Each point is reached from the start by the listed moves, each made once or not at all, plus a little noise. Say if it took an odd or an even number of moves. Then give how often each move was made.

Moves:
(1): [  3  28  21 -15]
(2): [ 7 14  4 33]
Start: [ 12  17 -17  17]
Points:
[15 45  3  0] => odd (1, 0)
[22 60  6 36] => even (1, 1)
[ 13  18 -15  19] => even (0, 0)

Moves:
(1): [ 22 -12   4 -14  34  -6   5   1]
(2): [ -6  23 -19   9  -3   9  28   9]
(3): [  9   2 -11  -8 -19  10 -13   6]
(4): [-1 -4 19 -8  9 -3 13 12]
(5): [ 9 28 17 14  0 12 -3 11]
(6): [ 11 -10 -11  11  -5  -4   4  18]
Start: [  7  -9  -1 -11  17  15  19  -2]
Points:
[15 16 35 -5 25 23 29 22] => even (0, 0, 0, 1, 1, 0)
[ 0 11 -2 -9 23 20 60 21] => even (0, 1, 0, 1, 0, 0)
[27  9  5 14 12 23 20 27] => even (0, 0, 0, 0, 1, 1)
[ 20   3 -23  -5  -1  28  52  45] => even (0, 1, 1, 1, 0, 1)

Moves:
(1): [  2  -1   2  -2 -14  13   0   3   6   9  -6  -8   6  -4]
(2): [  2  18 -12 -10   4  -8  16  14   3  22  21   7 -19  -2]
(3): [ 13  -3  -9  25  10  -4   8  -1  -1 -13  -2 -10   0   6]
(4): [ 16  -6 -12  -2  -2 -10 -18 -14  -6   1  -1 -15  10  -8]
(5): [  3  11  -1  -6  -4   7  -4  -5  -1 -17   6  -4   5   1]
(6): [  5   2  -8  -7  -5  -1   0   7 -16  -3 -17   6  -7  -1]
(7): [  5   8  -9   4   4  -2  23 -15   4  -6 -10  -1  19 -16]
(8): [ 1  1 -2 -4 -1 -9 15 16  3  4 -9 -9 14  3]
(9): [ 22  14  10   5   3  -7  -1   5  16   9 -15 -11   6  -2]
(10): [10  5 -3 12  4  8 -9  8  5 -2  4 15  6 -2]
(11): [-15   0  -5 -10   9  11  -8   2   7   6  -9   5  -9  34]
(12): [-19   5   3  14 -22  -8  -6   6   7  -7  -1   4 -11  13]
Start: [-13   9  16 -22  24   8   3 -23  -2 -12  22   2 -17   0]
Points:
[ 11  39   9 -17  -9 -23  11   5  25  26   7 -32 -11   4] => even (1, 1, 0, 1, 0, 0, 0, 1, 1, 0, 0, 1)
[  6  15  -3   4  34   3  34 -41   5 -32   5  -8   6 -14] => even (0, 0, 1, 0, 0, 0, 1, 0, 0, 0, 0, 0)
[ -5  44 -34 -17  17  -7  12 -29  -4 -27  12   0 -27  29] => even (0, 1, 1, 1, 1, 1, 1, 0, 0, 0, 1, 1)
[  5  45  -5  -3  15  -6  29  -9  21 -39 -37 -18  -1  42] => even (0, 0, 1, 0, 1, 1, 1, 1, 1, 0, 1, 1)
[ 14  41  14 -33  17  -6  34  17  24  35  15 -19 -10  -5] => even (1, 1, 0, 0, 0, 0, 0, 1, 1, 0, 0, 0)
[ 10  59   2  -5   2   0  42  12  44  18   8   0   2 -14] => odd (1, 1, 0, 0, 0, 0, 1, 1, 1, 1, 0, 1)
[ 43  48 -13 -10  35   6   1   5  31  10  10 -25   3  28] => odd (1, 1, 1, 1, 1, 0, 0, 1, 1, 1, 1, 0)
[ -4  39 -25  -1  13 -25  60   0  -2 -13   0  -3 -25   4] => even (0, 1, 1, 0, 0, 1, 1, 1, 0, 0, 0, 1)

Moves:
(1): [ 6  0  1 -9 -1 -1  3 -2 -4 -5  4 -4 -5  4 -1 -2 -2 -2 -5  0  1  2]
(2): [-6 -7 -5 -2  0 -3  3 -1  2 -3  0 -7 -3 -1 -1 -4 -4  0  8 -2  1  0]
(3): [-1  2 -1  0  1 -9  9 -8  2 -8  1 -5  1  1  7 -5  7  6 -4 -5 -2  7]
(4): [ -7  -5  -5  -2  -3  -1   1  -1   4  -1  -1  -3   2   0  -7  -6  -2  -1
  -5  -3  -4 -10]
(5): [  2   4  -5   0  -4 -13  -6   0  -4   2  -3  -6  -1  -4   3  -6   2   2
   2  -1  -3 -12]
(6): [-6  2  4  8  1 -2  4 -3  0  3 -1 -3  1 -1  1  1  0  0  3  3  1  0]
(7): [  2 -12   1  -7  -1  -5  -9   6   6   3  -3   6  -9  -1  -5   3   3   1
   1 -10   7   5]
(8): [-4 -2 -1  5 -2  4  6 -4  4 -3 -3 -1  0 -1  4  1 -5 -3  6 -1 -9 -1]
(9): [-2  3 -5  4 -4 -1  3  0 -1  5 -2  5 -2  4 -6 -1 -1 -2  0  1 -3  4]
(10): [ 2  7 -4  2  0 -5 -1 -9  0  3 -1 -3 -2 -2 -3  2 -3 -3  1 -1  2  4]
(11): [ -5  10   0  -2  -8  -6  -5  -6  -7  -7   4  -9   9  -3  -1 -12  -3  -1
  -1   2   3  -4]
(12): [-4  0  9  3 10 -4 -4  1  0 -7  1  2  5 -2 -5  0  3  0  0  1 -2  1]
(13): [-1  5 -5  9 -6 -3 -1  0  4  4  2 -4  2  3 -4 -7 -9  0  4  4 -4  6]
(14): [-1 -3  0  0  0 -2  5  4  2 -8  0  0  4  1 -1  3  3 -1 -3 -5 -2 -1]
(15): [ -7  -2   0  -2  -3   5  -1   2  -2  12   5   3  10   1   2   0 -10   4
 -12  -1  -1  -1]
(16): [  6  -4  -8   4  -2  -3   3  -5   5  -3  -3  -3   2   7   4  13   3   8
  -2   2 -11   7]
(17): [ -6  -6   8  -1   3 -12   3  -2   5  -6  -2   2   9  -1  -1  -2   0   9
  -8   1   6  -1]
(18): [  0  -6 -10  11   5 -11  -2   4  -2  -3  -4   0  -8   8   0   0  -2  -4
   8  -6   2  -7]
(19): [-5  2  0 -1  6 -4 -4 -2  0  4 -5  2 -5  3 -4 -3 -7  1 -2 -3 12  7]
(20): [ 1  2  3 -1  9  0  1 -4 -3  5  0  6 10  4 -4  0 -2  7 -3 -6 -1  8]
Start: [-4 -5  4  4 -5 -1  1  5 -1 -2  5  1  1 -1 -3 -3 -2  3 -4  0 -5  3]
Points:
[-13  -6   8  10  -4 -25  -5   9  -2  11   7   5  16   8 -22 -12 -15  12
 -17 -15 -14  15] => even (1, 0, 0, 0, 1, 1, 1, 0, 1, 0, 0, 1, 1, 1, 1, 0, 0, 0, 0, 1)
[-37   7 -10   6 -16 -33  13 -24  -5   1   7 -31  22   4  -6 -46 -37  16
 -12 -15 -13   6] => even (1, 1, 1, 1, 1, 1, 0, 1, 0, 0, 1, 0, 1, 0, 1, 0, 0, 0, 1, 1)
[-29   3 -14  32 -17 -60  10 -11  -2 -15   1 -25   9   4  -4 -38 -12  13
   8  -4  -6  -4] => odd (0, 1, 1, 0, 1, 1, 0, 0, 1, 0, 1, 0, 1, 0, 0, 0, 1, 1, 0, 0)
[-32 -16   2  15  -4 -33  -3 -11   3   4   0  -1  24   2 -16 -16 -25  12
 -15 -22  -1  -4] => even (0, 0, 0, 1, 0, 1, 1, 1, 0, 1, 1, 0, 0, 0, 1, 0, 1, 1, 0, 1)
[-13 -15 -10   8  -5 -39  -5  -7   2 -13  12 -11  20  20 -16 -19 -16  20
 -23 -22 -19  16] => odd (1, 0, 1, 1, 0, 0, 1, 0, 0, 0, 1, 1, 1, 0, 1, 1, 0, 1, 0, 1)
[-28  -4 -27  29 -22 -53  -4 -19   9   3  -5 -24   3  10  -5 -22 -27  12
  -5 -21 -15   4] => odd (0, 0, 1, 1, 1, 1, 1, 1, 0, 1, 1, 0, 1, 0, 1, 1, 0, 1, 1, 0)
[-18  -4 -34  43 -11 -43  11 -11  10  -1 -14 -18 -10  16 -10  -3 -25   1
  21 -10 -21  11] => odd (0, 1, 0, 0, 1, 1, 0, 1, 1, 1, 0, 0, 1, 1, 0, 1, 0, 1, 1, 0)
[ -7 -19   6 -14  -8 -29  -2  -9   4 -16   5  -5  19   8 -17  -8  -4  23
 -27 -14  -4  10] => odd (1, 0, 0, 1, 0, 0, 1, 0, 0, 0, 1, 0, 0, 0, 0, 1, 1, 0, 0, 1)

Moves:
(1): [ -1   4   1  -2  -3   4  -5   4  -5  -7  -2   2  -2   4  -1  -6  -2   2
   1   1  -1  -7 -12  12   0  -1]
(2): [  6   6  -1   8  12   4 -12   2  -3  -3  -2   2  -9  -3  -5  -7   1  -2
  -2  -1  -8  11   1   9 -12  -8]
(3): [ 1  2 -8  5  0 -3  1 -7  0  4 -2 -4 -2 -3 -2 12  5 10 -6  6 -3 -1 -7 13
  0 -5]
(4): [ -4   1  -1   4  -7   6  -3 -12 -17   6  -9   0  -2  -8  -7  -1  -5   8
  -6   1  13   0   3  10  14 -13]
(5): [ -1   2  -5  -5  -2  12   7  -2  -1   8   7   3   8  -4  -4  -1   2   0
   0 -11  -3  -6  -1  -6   2   5]
(6): [-7 -8  1 -4 -2 -3  0  8  3  2 -6  6 -9  4 -8 -2 -2  1 -5 -8 -4  3  1  2
 -3  6]
(7): [ 3 -3 -1  0 -4 -8 -4  5 -3  8 -6 -8  3  1  0  2 -6 -6  3 -3  2  3  1  2
 -1 -2]
(8): [ -2   9  -5  -3   1  -2   6  -9   1   2   4  -2  -2  -2   0 -10  -1   0
   7   1 -18  14 -18  -7   3  12]
(9): [  1   6   0   3   3  -1   6  -2   5  -3  -9  -1  -9  -1   6  12   0  -5
   7  -8   3  -2  -7  -8 -10 -14]
(10): [-20 -15   5  -1  -3   9   3   2  -3   3 -12  10   0   1  -8   2  -7  -7
  11  10   0   8  -2  -3  -6   2]
(11): [  5   0  -4  -1   4  -1  -4   8   1   4  -3  -2 -10   2   0  -2   2   7
   7   1  -2   1   2   9   5   5]
(12): [ -5   0   0 -18   1   3  -1   0   5   1  -2  -5   5 -15  -3  -3  -4   1
  -1  -7   1  -7 -13   2   3  10]
(13): [ -5   5  -2   5   6   2   0  -5  -2   2  -5   5  -5   6   6   9 -15  11
   5 -11   4   4  11  -3  -2   8]
(14): [ 19   4  13   1   8 -13   0 -11  -2 -13   2   6  -5   9 -14  10  11   0
   7   5   8  -3  -3   2  -5  -8]
(15): [ 18   7 -14  -8  -7  12  -2   5   5   2  -6   0   0   9  -8  -6   1   1
   3   5   6   8   7  -1   1   0]
(16): [  1   8   8   4   3   1  15   3   0   6   8  -4   1  -6  -8 -10   1   6
  -4  -5  -6  -4   3   4   0  11]
(17): [ 6 15  7  8 -9  1 -3 11  1  8 -5  4  0 -1  0 -2  9 -7 -7  4 10 -3 -2 -2
 -1  5]
(18): [  3  -3   2  -6   7   7  -1   6  -8   2 -11  -9   1   0   2  -6   7  -3
  -5  -2  -1  -1 -10  -2   2   2]
(19): [ -6  -5   3  12   2   6   5   0   5   5  -2   3  22  -6  -3 -15   3  -6
  -3  -6   7   3 -11   7   5   2]
(20): [ 14  -5   9  10  -1  -3  -2  -2   3  10 -13   0   1  -5  10  -1  -2   1
  -2  -7  -4   2   3   4 -13  -7]
(21): [-5  6 -6 -1  9 -7  5  6  2  8 10  9 -1 -1 -2 -8  7 -2 -3  4  8 13 -9  0
 -3 -2]
(22): [ -1   4  -1 -14  -6  -4  16   6   7  10   0   9   8 -18   3   4   2 -21
  -8   2  -4   5  -1   6  20  13]
(23): [-13   0   1 -16 -17   0   0  10  -8   3  -4   6   6  -3   2   4  10   3
   5 -10  -3   4   6  -2   1   0]
(24): [-8 10  7 -6  3  0  0  2 10 11  1 -2 -4  7 -3  4  4  0 -4 -4 -6  4 -2  5
  6 -6]
Start: [ 27   6  13 -13  17 -11 -16   4   0 -10   6   2   9  -6 -18  11  -6  -2
  -2  16  -2  -5 -11 -15  -3  13]
Points:
[  4  37  20  -2  24  20 -19   7   4  26 -31  17   5 -26 -38   3  -9  -1
 -18 -35  14   0 -29   3  -1   9] => even (0, 1, 0, 1, 1, 1, 0, 0, 1, 0, 0, 1, 1, 0, 0, 0, 1, 0, 1, 0, 0, 0, 0, 1)
[ 26  24  16 -45  -2  20 -17  42 -19  27 -49   9   4 -38 -60 -23 -10 -31
 -22  10   5  14 -32  26  12  38] => even (1, 1, 0, 1, 0, 1, 1, 0, 0, 1, 0, 1, 0, 0, 1, 1, 1, 1, 0, 0, 0, 1, 0, 0)
[ 22  37   6 -32  26 -19  23   5   7  12   7  37  22 -22 -22  15  15 -16
  21 -17  -2  29 -41 -19  13  31] => even (0, 0, 0, 0, 1, 0, 0, 1, 1, 0, 1, 0, 1, 1, 0, 0, 0, 0, 1, 0, 1, 1, 1, 0)

Moves:
(1): [  4 -15  18 -10 -10   8  -6   0   3  17   7   5   7  -1   2  -6   1 -15
  -8  -4  15  -6  -7  -1  -3]
(2): [ -5   0   7   4   6  -4   5   5  -5  14   3   9  -1 -13   1  -3  -9  -3
  -2  -6  -7   5  -4  10   1]
(3): [  6  -9  -6   1  -6  11  -9   3  10 -16  10   4  -4  -1   4   5   1  14
  -6   4   7   5   3  -3  -2]
(4): [  9  -1  -5  -7  -1  -5  -2  -5  -3   6   1  -7   0  -6   8   4  10 -12
   0   8  10  -2   4   4   2]
(5): [  8   9 -10  13  -5 -11  -7  -1  -6   9  10  -2 -15   9   4  13  -6   3
  -1   1  -6   1  -2   3   1]
(6): [ -1   5   7  -1   7  21   5   2  -4  16   5   7 -10   4  -8  -4   8 -18
  -4   7  -2  -1   5  10  -6]
(7): [-10   6  -6  -1   5  20   9  -1  -3  10  20   9 -10  11  -8   1   0  -2
  13  -1  -2  -2  -8   6  11]
(8): [ -4  11   6   1  12 -10   3  -3  -9 -15  -4  -6  -8  -2  -2 -13 -10   1
  -1 -19  -3   2   7  -4 -10]
(9): [ 1  2 -4  1  3  3 -4 -2 -2 13  0  7  2  1 10  9 -2  2  3 10 -1 -3  7  3
 -9]
(10): [  1  -8   8   0   2 -14  -3   3 -14  -4  -5  -1   5  18   0   3   6  -6
  -4 -12  -9   8   1  -5  -3]
(11): [ -4   2   4  11   5   1   6  10  -3  -8  -3  -7  -9 -15   5 -16   1   2
   2   0   1   0  -2   1 -15]
(12): [  5  -4  -4  12  -4   1  -9   2   3 -12   3  -4  -9  -4  -3  -8  -1   5
   9   7  -2  -9   2   3  10]
(13): [ -6  11   9  -1   8   1   9  -1   0  -2  -4   1   0   1 -10  -6  12  -1
   2 -13  -3   1  -4  -1  -9]
(14): [  9 -12   4  21  14  -7   8  -1  -2   0   5  11  -4  -3   5  -7   0   6
  -5  -2  -6  -3 -13   9  -4]
(15): [  0  -5  11   3  -3  -2   5  -6  -1   0   2  -8  -3 -15  -2 -15   6  -1
  -7  -8   1  -1  -7  -1  12]
(16): [-2  2 -5 -1 -1  2  4 -3  6  1  1  1  3  7 -9 -9  1  9  2 -6  3  7 -3 -5
  1]
(17): [  0   1   3  -9   0   0   4   5   5   0   6   2 -10   6   2   2   3  -2
   1  -3  -6   4   9  -1  -4]
(18): [ -4  14  14   9  -1  13  -6   4   8  -2   0 -18   5   9  -1   7 -10  -8
  17   0  -3   4   5  -3   4]
(19): [ -3   3  -7   6  13  -3   1   1  -1  17   2  10  14 -17  -6 -19 -22  14
   4  -4  -5  -4 -16  -8   3]
(20): [  3  -9  -5   4  -3  -6  -1   6  -2  -1   5  -4  -4  -6   5   0 -11  -2
  -9 -11   1  -2   9   4  -8]
(21): [ 12 -16   6   2   0 -13  -2  -1  -5  10  -6   5   5   2   6   1   7   1
 -12  -4   8  -4 -12   3  22]
(22): [  8   9   9 -11  -6 -10  -7   3  -5  -1 -16 -18   3  -9   2   9 -22  10
  10 -12 -14   1   8   1   0]
(23): [  8  -2   2   3  -4   2   7   2  -3   0   2  14   6  -2   7 -10   7  -6
  -5   2   1   2   1  -7 -10]
(24): [ -4  11   4   5   2  -7   3  -7   2   8   1  -7   4   6 -15   8   5   5
   7   4  10  -5   4  -3   5]
Start: [ -3   2   4  10  -5  -6   2  -5  -3   3  -8  -2  -1  10   2  -3   9 -12
 -10   1   6  11  -6   1   6]
Points:
[ 38 -10  46  59  -5 -11   0   3 -16  14  30 -13 -33 -24  20 -48 -14  -7
  -2 -40   7  11 -33  18  26] => even (1, 1, 1, 1, 1, 0, 1, 1, 0, 0, 1, 1, 0, 1, 1, 1, 0, 1, 0, 0, 1, 1, 1, 0)
[ -1  16  42  12  10  46  13   7 -11  43  39  19 -13   4  11 -21   6 -60
 -10 -24  18  17  12  17 -32] => even (1, 1, 1, 1, 0, 1, 1, 1, 1, 0, 0, 0, 1, 0, 0, 0, 0, 1, 0, 1, 0, 0, 1, 0)
[ 50 -13  16  58   5 -53  -5   9 -30 -11  -1  -2 -35 -35  41 -28 -10  12
 -22 -17  -4   9 -13  22   2] => odd (0, 1, 1, 1, 1, 0, 0, 1, 0, 0, 1, 1, 0, 1, 0, 0, 0, 0, 0, 0, 1, 1, 1, 0)
[ 30   2  39  41  -7 -21  -1 -10  -2  58  29 -29 -22  18  -3   0   5 -11
  14 -33  10  -6 -11  21  38] => even (1, 0, 0, 1, 1, 0, 1, 0, 1, 0, 0, 1, 1, 1, 1, 1, 1, 1, 0, 1, 1, 1, 0, 1)
[  4   9  18  45  -2 -21  -7  20 -19  -1  10 -27 -22   5  18   3   3 -25
 -12 -27  -3  28   7   8 -23] => odd (0, 1, 1, 1, 1, 0, 0, 0, 0, 1, 1, 0, 1, 0, 0, 0, 0, 1, 0, 1, 0, 0, 0, 0)
[  1  10  40  26  37 -10  44  -9 -37  36  26  14 -30  25  -7 -33  43 -47
 -18 -35  -5  11  11  15 -28] => odd (0, 0, 0, 1, 0, 1, 1, 1, 1, 1, 0, 0, 1, 1, 1, 0, 1, 0, 0, 1, 0, 0, 1, 1)
[-18  33  22  37  13  14  17  11 -23  44  27   2 -27  51 -23  -1  -2 -39
   5 -44 -21  31  -8  19  -4] => odd (0, 1, 0, 0, 1, 1, 1, 0, 0, 1, 0, 0, 1, 0, 0, 1, 0, 1, 0, 1, 0, 0, 0, 0)

Moves:
(1): [  3   7  10  -6  15   1  -2  -2  -5   2   4 -13   7 -15   1   6   3  10
   6  -4   6 -12   4   0   2 -13   0]
(2): [-5 -4  5 14  9 -7  2 -3 -3 -3  2  0 -3  5 -6 13 15 -7  2 -2  2  3 10 13
  0 -6 -1]
(3): [ -4   3   5  -7   1   0  -1  -7   4  11   5 -11   9   1  -5  -6  -9  -2
   7  -7  -4 -13  -5   2   0  -2   5]
(4): [ -2  -3   0  -2  14  -5 -10   0  10  -1  -2  11   8  10   1  -5   6  -8
  -5   5   2  14   2   1   6   2  18]
(5): [ 0 -7  8 -9  0  5 -8 -1  1 12  7  1 -6  6  3 -3 -5  0 -2 13  3  4  4 -3
 -7  5 -1]
(6): [ 13  -9   4  -9  -3  -3  17  19  -3   7  -9  -2 -23   8  15  -1   4  -5
   3 -18  -5 -11  -1 -16   2   5   0]
(7): [ -3  11  -3  -1   6   2  -6   5   4  -1   6   1  -3   6 -13   3  -8   3
  13  -5   9   1  -1   1  -5  -2  10]
(8): [  1  14  -1  24 -12  -7  -6  -6   4  -5   8   4   1  -8  -9  22  -7  -2
   4   0  -3   3   8  -6   9  11  14]
(9): [  2  -1  -8  -5  -4   1   2  -5   6   5   0   2  -8  -4  -7   0 -10  -7
   5   5   2  -1 -10   1   2   6  -3]
(10): [ -9  -5   8  -7   6   9  -1   7   7   4   2   2  -9   2   3   3 -13 -16
  10   9  -1   3   0   1  -8   2   4]
(11): [10  3 -2 -1 -9  1  3 -6 -8  4 -3  1 -3  4 -2  7 -7 -4 -1  2  1 -5  1  3
 -1  2  0]
(12): [  0 -11 -10  -5 -14   1  -1 -10  -6  -5   2  -6  -2  -6  -8  -2  -2  -4
  -7  -3  -3  19  -1   1  -5  -5   4]
(13): [ -5   5  -1  -1   3  -9  -3   2 -10   1 -12  -8 -12  -3   8   0   4   9
  -4   4  10   9   0  -7 -18 -10  -9]
(14): [-1 -1 -1  3 -6 -8  1  2  1 -3 -1 -1 -4 -6  4 -2  0  1  2 -9 -1 -4  7  6
  2 -5 -1]
(15): [  7   8  -7   2   4  -1   6  -1   3   4  -6   3   3  -3  -7   9   0   2
   2 -10  -4  11  -2   4   4  -2   3]
(16): [-23  -1  14   0   7  -9  -8  10   4 -17  -6   4   6   8 -15  -2 -10  -2
   2  12   1  12  13  -4  -8  -5 -10]
(17): [  0   6   3   6  13   2  13  -3  -4  -6  -6   5   3   1  -5   0  17  -1
   1  -9  17  -8  12   2 -10   1  -5]
(18): [ -1   9  -4   0   9   0  -9   3  -4   9  -2   4  16  -3 -10  -5   2   2
  -3   4  -1  -7   3  -7  -4  -2   2]
(19): [ -2   1  -1   0   3   3   3   2   4  -4  12  -5  -2   0   3  -3 -11  -4
  -2  -3   3  -6  -2  -6  -2  -3  -9]
(20): [ 0 -3 -1 -6 -6  2 -1 -2 -4 -1  4 -7 -7  0  5 -7  8 -7 -6  3 -5  1  4  1
 -3  7 -3]
(21): [  2   0   2  -5   6 -11  -8   6   4   1  -2  -3   3  -3   1  -1  -3  -2
   4   0  -4  -4  -2   3 -13   4   0]
(22): [  7   0  -2   3  -1  13  -5 -10   7   3   6  -9  12 -13  -3  -6   0   1
  -7  12   0   0  -2  -5   9  -6   3]
(23): [ -9  -1  22   3   9  15 -19  -8  -1   1  -4   9   7   0  -9  -1  -7  11
  -4   5  -5   2  -7  -1   3 -11  -3]
(24): [  4   1   8   0   1 -11   9  -8   1 -19  12   0   9  -8  -6   5  10 -13
  -4  17  -8  14   7  -4 -12 -13  -9]
Start: [  7  -6  -1  -1   0  15  -9   4   0  -7  14   6  11   1  11  17   5  -9
  13  -9   0  -8   0   8   5 -10   6]
Points:
[-16  -4  28 -14  48  -3 -56  -2  26  12  25  -8  49 -14 -25   6  -6 -23
  25  20   6 -16  22  15  -6 -32  17] => odd (1, 1, 1, 1, 1, 0, 0, 0, 1, 0, 0, 0, 0, 1, 0, 1, 0, 1, 0, 0, 1, 1, 0, 0)
[ -3  16   5  -2   0  -8 -52 -21  16 -28  43  -5  60 -10 -52  20 -16 -48
  12  32 -15  27  27  -4 -20 -19  40] => even (0, 0, 1, 1, 0, 0, 1, 1, 0, 0, 1, 1, 0, 0, 0, 1, 0, 1, 0, 1, 1, 1, 0, 1)
[ 10   4  13 -32  12   2 -16   7   4  14  29 -23 -37  -7   6  26 -26 -50
  44 -25  27 -19  19  -8 -43  -3  31] => odd (1, 0, 1, 1, 1, 1, 1, 1, 1, 1, 1, 1, 1, 1, 0, 0, 1, 0, 1, 1, 1, 0, 0, 0)
[  4  15  32  14  17  21 -12  -6  -7  15  21   4 -28  18 -15  46 -18 -18
  37 -24  30 -30   9  -9 -22 -15   4] => even (0, 1, 1, 0, 1, 1, 1, 1, 1, 0, 1, 0, 1, 0, 0, 0, 1, 0, 1, 0, 0, 0, 1, 0)
[ 21   9  22  -8  12  11 -19 -15   9  -8  41   9  14 -12  -1  54   1 -48
  18  26 -10  26  27   5  -3 -10  33] => odd (1, 0, 0, 1, 1, 0, 0, 1, 0, 1, 1, 0, 0, 0, 1, 0, 0, 0, 0, 1, 0, 0, 0, 1)
[-14   4  29  15  37   0 -14  -4  -7 -28   2   4 -10  -6 -21  46  15 -25
  11 -23  17  28  30  -9 -11 -32   4] => even (1, 1, 0, 1, 0, 1, 0, 1, 1, 0, 0, 1, 1, 0, 1, 1, 1, 0, 1, 1, 0, 0, 1, 0)
